Each row is a point. The points of each table are mixes of a few directions, plus a little noise. Count the directions of each table, and those that both share. Where both have some left over, give the other angles between the two spaces (their principal angles), to ten degrees, smallest first.

First, 5 rows:
[[-21  62]
 [  0  -1]
 [ 17 -51]
 [  5 -16]
 [ -2   5]]
Second (5 x 2):
[[-46 -54]
 [  5   5]
 [  7   9]
 [ 30  35]
 [  3   4]]
Directions: first 1, second 1, shared 0; angles 60

First, 6 rows:
[[ -3 -11 -35   5  15  16]
 [-12  97  20  41   0  11]
 [ 16 -26 -19  24  -6   7]
 [ -4 -22  43 -33  19 -43]
 [  2 -30 -38  -6  -2  21]
 [  1  -9  30 -30 -24 -12]]
Second:
[[ 35   8  57 -47 -19  -5]
 [ 27 -13  13  -9  -5 -32]
 [-31  19 -12   4  32   2]
 [ 37  -1  29  -6 -43   7]
 [-39  11 -50  55  11  10]
 [-30 -22 -36   2  24  18]]
Directions: first 4, second 4, shared 2; angles 30, 40

First (7 x 9):
[[-50  11  13 -24  16  -4  24  30 -62]
 [-28  -3   5 -20  -6  -8 -14  -3 -18]
 [-33 -24   5  16   4  20 -15  25   8]
 [ 25 -24  -8  24 -16   9 -37 -19  61]
 [ 37  -1  -4  51  30  35  48  44  23]
 [ 29  36  -7 -52 -25 -52  -6 -66 -23]
 [ 20   4  -5   2  -3  -3   2 -11  11]]
Second (8 x 9):
[[ 33  13   2 -44   4 -15  12  38  -2]
 [ 40  16   2 -54   5 -19  15  48  -1]
 [-12  -5   0  16  -1   5  -4 -14   0]
 [-30 -13  -2  41  -4  14 -11 -36   1]
 [-18  -7  -2  23  -2   9  -7 -20   1]
 [ 64  26   3 -87   8 -31  24  76  -4]
 [-32 -13  -2  44  -4  16 -12 -38   1]
 [-46 -18  -2  62  -5  22 -17 -54   2]]
Directions: first 3, second 1, shared 0; angles 60

First, 9 rows:
[[  0  31 -21  -4  -1   0  57  50 -22  12  15   9  -3  19]
 [ -3 -53 -37  -8 -34  33  49   9  30  16 -19 -29   7 -55]
 [-23  50  13  19  33 -15 -20  -7 -20   2   2  -8  -5  39]
 [-42 -10  -2  27  15  13 -32 -50  25  10 -33 -58   2 -21]
 [ 25 -32  42  -7  -1 -15 -81 -51  14 -28   2  28   2  -7]
 [ -8 -22  21   9   7  -1 -57 -51  20  -9 -16 -14   3 -14]
 [ 20  44  19  -7  16 -25  -5  26 -34 -10  29  44  -6  49]
 [  0 -28 -35  -8 -28  24  59  28  13  15  -6 -15   4 -33]
 [ 29  18   0 -19  -7 -13  29  44 -24  -6  28  44  -3  24]]
Second (9 x 14):
[[ -6  13  41 -18   8 -26  -1 -58 -12  22   1 -39  14  -2]
 [ -2   0  56 -42  31 -10  -4 -60   8  -1  10 -28  45 -18]
 [-21 -43 -37  37 -40  14  -9  50 -17  -4 -31  56 -40  -2]
 [-27  21  35 -25 -13 -27  12  -8   8 -14 -17 -13  17  -4]
 [ 29   8 -51  -6 -19  -5   9 -12  11  21  39 -45 -47  -9]
 [ 31  -7 -52  23 -21  13  12  25   1  18  14  -3 -34   3]
 [ 15  42  18  56  40   5  -2   9 -35  30 -16  13  26  57]
 [ 42 -18 -14  -9   3  31  23  31  29 -14   9  15  32 -16]
 [-64 -17   4 -17  11   5 -39  24   7 -58  -9  44 -13 -10]]
Directions: first 3, second 6, shared 1; angles 40, 70

First, 9 rows:
[[   6   -9   -6   -5   -9   -1    0   -2    3   12   -2   -2   -1   -2
     8    2   -2   -1   14    2]
 [  72  -25  -73  -46   30   40 -102  -22   35   -2  -43    3  -53  -16
    -6   60  -79   38   41   35]
 [  36   -2  -35  -20   28   27  -60  -10   16  -18  -22    3  -30   -9
   -13   32  -46   23    6   20]
 [ -24   36   30   21   30    3    4   11  -14  -48   10    7    5    0
   -27  -15    9    2  -55   -9]
 [ -44   10   43   27  -24  -27   67   13  -20    9   25   -3   34   11
     9  -39   51  -26  -18  -23]
 [  43  -22  -42  -27    5   18  -47  -14   19   15  -22    2  -25   -8
     5   34  -39   19   35   18]
 [ -30    1   29   18  -25  -23   51    8  -13   14   18   -4   26    7
    12  -27   39  -21   -6  -17]
 [ -17   -3   15    7  -22  -15   34    4   -7   16   10   -4   16    6
    12  -16   24  -14    3   -8]
 [ -38   13   39   24  -17  -21   53   10  -18    2   22   -3   29   10
     5  -32   42  -20  -21  -19]]
Second (9 x 20):
[[-34  22  14  65  32  39   3 -21 -10  20 -17  50 -21  23  54  -4  35  -9
  -52  24]
 [ 40 -20 -43   5 -32  -6  -4   1  25  15 -17 -30 -11 -42 -27  36   5  16
   43 -11]
 [-24   6  36  11  14  17  33  -9 -15  -9  20  29  -1  26   6 -32  14  -7
  -10   9]
 [-14  -3 -12   4  12   5 -31 -14  -4  46 -23  22   0  25  75   9  -2 -13
  -18  24]
 [ 29 -43 -18 -24 -46  26   4  25  73  33  15 -47  -4 -26 -31  13 -49  -3
   71 -29]
 [-16  19  36 -39  18 -32   7   4 -39 -46  25   2  25  22 -18 -32  -6  -3
  -20  -1]
 [-16  -3   4   1  12 -14   5 -30 -41  28 -12  42   1  35  67 -11  31  -8
   -7  34]
 [ 12  16  10 -20   0 -31  10  13 -21 -58  17 -22  15 -18 -64  -9   0  14
   -1 -16]
 [ 26  10 -26   0 -11  -2 -30  30  35 -28  -7 -51   1 -46 -59  30 -30  15
   -2 -30]]
Directions: first 2, second 5, shared 1; angles 50
